Every row gives one point. Examples show where two turns around zero, p and q, send a point. Where does a point land after both, in the order given? Backwards means that the second turn is done in reverse. Each puzzle has new turns, and all numbers are rounded.
In the rows, 128 means zero.

Turn p:
[181  99 158] => [187 144 100]
[177 108  74] => [134  89  63]
[ 69 143 130] => [ 94 124 178]
[129 165 119] => [ 96 146 118]
[ 84 124 159] => [130 136 181]
Turn q:
[132 170 138] => [104 164 132]
[166  80 156] => [162 100 179]
[106 139  49] => [152 141  50]
[139 112 187] => [111 109 184]
[ 97 138 110] => [112 125  94]
Where do these land?
q, then p: [158  95 180] => [183 160 154]
q, then p: [168  98 173] => [180 168 145]
q, then p backwards: [124 120 141] => [114 124 121]
q, then p: [ 83 171 100] => [ 69  94 132]
p, then q backwards: [120 104 110] => [118  99 133]
q, then p: [114 180  65] => [ 56 113  90]

Turn p:
[ 92 111 178 127] => [143 127 188 143]
[133 192 172 159] => [165 180 148  77]
[112 143  64 127] => [ 80 106 100  97]
[163  85 102 119] => [117 117  89 173]
[176 100 119 144] => [128 151  90 166]
[151 182 104 108] => [145 120  87  79]
[ 67  82 156 112] => [115  94 196 159]
Turn q:
[131  84 119  76] => [ 84 153  87 106]
[ 96  81 114 122] => [ 70 117 123 130]
[169 147 149 197] => [190  73 127 146]
[125 142 153 148] => [148 109 147 117]
[ 95 182  59  94] => [116 206 164 177]
[153 132 174 132] => [160 110 119  92]
Where do these land?
p, then q: [110  89  93 166] => [104 112 188 136]
p, then q: [158 112 127  99] => [128 110 103 160]
p, then q: [106 214 158  72] => [128 171  44  73]
p, then q: [147 129 128 111] => [129 127 109 145]
p, then q backwards: [151 126 122 218] => [113 138  79  51]
p, then q: [133 102 177 106] => [164  86 105 123]
q, then p: [ 91 124  90 124] => [116 149 171 107]

Turn p:
[ 94 120 160 133 127 164] => [106  90 119  95 109 139]
[ 87 114  96 196 134 104] => [ 86 102 123 174 174 166]
[118 190 188  82  97  72] => [118 158 230 105  87 114]
[116 160 142  42 110 134] => [114 172 151  72  95  81]
[172  91  91 191 125 177] => [157 105  48 177 124 158]
[177 175 140  85 183  90] => [193 184 175  96 151 130]
[141 117  74 174 135 153] => [127 133  70 164 148 158]
[130  92 125 127 116 115] => [128 108 125 148 135 100]
[116  91 136 121 125 144] => [123  97 110 119 128 106]
Turn q:
[ 84 131 115 133 150 115] => [ 93 148 119 121 149 103]
[149  42 125 137 158 190] => [163 173 116 176 177 196]
[136 191 194 102 107 105] => [146  82 171  58 109 106]
[148 101  99 140 154 106] => [140 128 101 170 145 110]
[112 188 115 168 131  99] => [116 145 126 110  89  64]
[121 148 122 144  71 132] => [106 125 153 130  75 135]
[133  49 108 154 108 106] => [117 129 147 213 147 139]
[143 174 146  48 145 172] => [146  96  91  46 133 171]
Where do these land?
p, then q backwards: [115 151  78  80 118 159] => [ 84 162  94 150 163 152]
p, then q: [156 170 167 186 114 114] => [164 162 172 125  97 178]
q, then p: [149 122  95 177 165 110] => [136 159 149 181 147 161]
p, then q: [161  87 169 165 129 118] => [169 133 148 186 137 148]
q, then p: [130  98 113 104 132  72] => [127  86 123 147 180 131]
p, then q: [177 159 134 119 147 179] => [146  97  93 123  76 163]
q, then p: [103 126 210 137 183 108] => [191 137 185  77 158 122]
p, then q backwards: [104 104  84  76 100 157] => [ 90 170  80 140 163 104]
q, then p: [ 58 135 102 108  63 135] => [ 41  95 128  91 112 121]

Turn p:
[ 99  93 162 127 131 126] => [150 103  96 116  98 120]
[165 126 141  89 101  95] => [163 129 122 163 152 170]
[ 71  64  55 186  91 151] => [ 46 123 128  90  36 163]
[144 147 141 124 141 167] => [129 108 157 136 145  98]
[134 155 134  86 155 116] => [160 134 134 111 173 127]
[146 112 145 136 164 117] => [122 113  93 132 152 111]
[137 199 119 146 114 124] => [127 185 166 148 141 106]
Turn q:
[157 133  70 202 100  74] => [135 196 129 204  86  93]
[157 156 156 118 145 152] => [141 111 162 122 169 125]
[132 141 133  71 134 135] => [131 129 125  77 157 123]
[117 125 124 120 182 164] => [167  83 107 123 147 134]
[ 71 118 138 118  98 159] => [ 75  92  96 117 123 138]
[164 103 153  95 125 139] => [133 143 145 103 156 170]
[ 98 121 123 172 111  74] => [112 141 133 151  58 112]
Where do these land?
q, then p backwards: [ 95 157 123  80 123 151] => [118 111 120 131 193 137]
p, then q: [118  89 147 114 149 133] => [139 156  97 122 128 155]
p, then q: [192 157 172 225 105 157] => [108 125 157 195  25  93]
p, then q: [ 93 124 151 152 109  93] => [104 168 123 143 147  94]
q, then p: [157 133 119  70 130  99] => [168 138 152 123 181 132]
q, then p: [132 122  76 117 100 123] => [111 175 150 108 144 131]
p, then q: [128 136 108 131 122 175] => [107 108 147 107 105 152]
p, then q backwards: [109 106 128 136 184  94] => [100 126  90  77 122 145]

Turn p:
[131 118  99 163 100 109 108 139] => [113 154 132 173 147 127 108 139]
[159 112 150 168  86 118 122  89] => [158 102 116 176 145 119  83 111]
[126 132 150 135  81 160 129 171] => [109 119 167 154  94  87 124 117]
[187 146 111 112 154 120 148 104] => [183 131 126 117 168 133 162 118]
[117  78  97 124 164 157 116 103] => [146 121 125 108 126 157 115 197]
[116 133 143  34 143  83 180 141] => [129 134  61  92  93 111 209 109]
[ 50 115  79  91 164 189  34  98] => [ 94 162 134  31 125 123  60 219]
[ 88 197 150 163 132 128 188 163] => [101 147 166 127  84 168 146  47]
[177 120 172 160 127  88 127 144] => [119  82 122 174 168 127 145  97]
Turn q:
[106  82 117 175 111 126  58 140] => [ 75 152 106 177  68 146 132 122]
[ 98 125 112 159 219 150 187 118] => [151 125  96  95 141 126  21 120]
[157 157 184 110 137 146 171 197] => [184 167 171 138 193 161 125 115]
[118 177  94 138 135 158 132 110] => [112 127  95  71 143 145 128 131]
[124  89 139 156  97  85 123 114] => [109 111 115 188 119 100 136 136]
[138 122  80  97  89  94 151 109] => [158  97 100 120 116  85 175 137]
[115 152 206 120  88  41  84 122] => [ 89 130 184 189 152 109 167 213]
[ 80 126  75  63 151 131 118 154] => [181 131 123  85  62 147 129 163]
[171 141 179 108 126 178  95 138] => [107 146 195 116 145 160 147  88]
[155 106 111 152  87 203 167  82] => [114  68  95 115 149 144 140  44]
[146 131 110 129 168  96 121 125] => [128 155 129 114 119  85 109 138]
Where do these land?
q, then p backwards: [118 115 121  79 105 126 171  94] => [170 106 174 109 144 158 141 113]
q, then p backwards: [105 160 161  83  85 217 201 129] => [181 139 165 169 230 131 155  77]
p, then q: [156 151 150 130  92 102  97 170] => [108 115 112 146 132  96  82 175]
p, then q backwards: [130 100  53 139 167 137 104 147] => [ 99 193 164 122 127  98 104 163]
q, then p backwards: [123 181 145 115 145 110 132 109] => [137 122 109 116 158 149  80 132]
p, then q: [170 100 105 198 157  88 116 142] => [110 160 113 124 138 160  46  92]
p, then q backwards: [141 101 103 159 140 127  78  85] => [ 91 160 161 150 156 115 171 136]
q, then p: [ 62 175 197 122  71 112 151 148] => [104  79 216 136 107 167 171 164]
p, then q: [147  69 117 126 190 133 102 128] => [187 166 134 140 105 158  96  97]
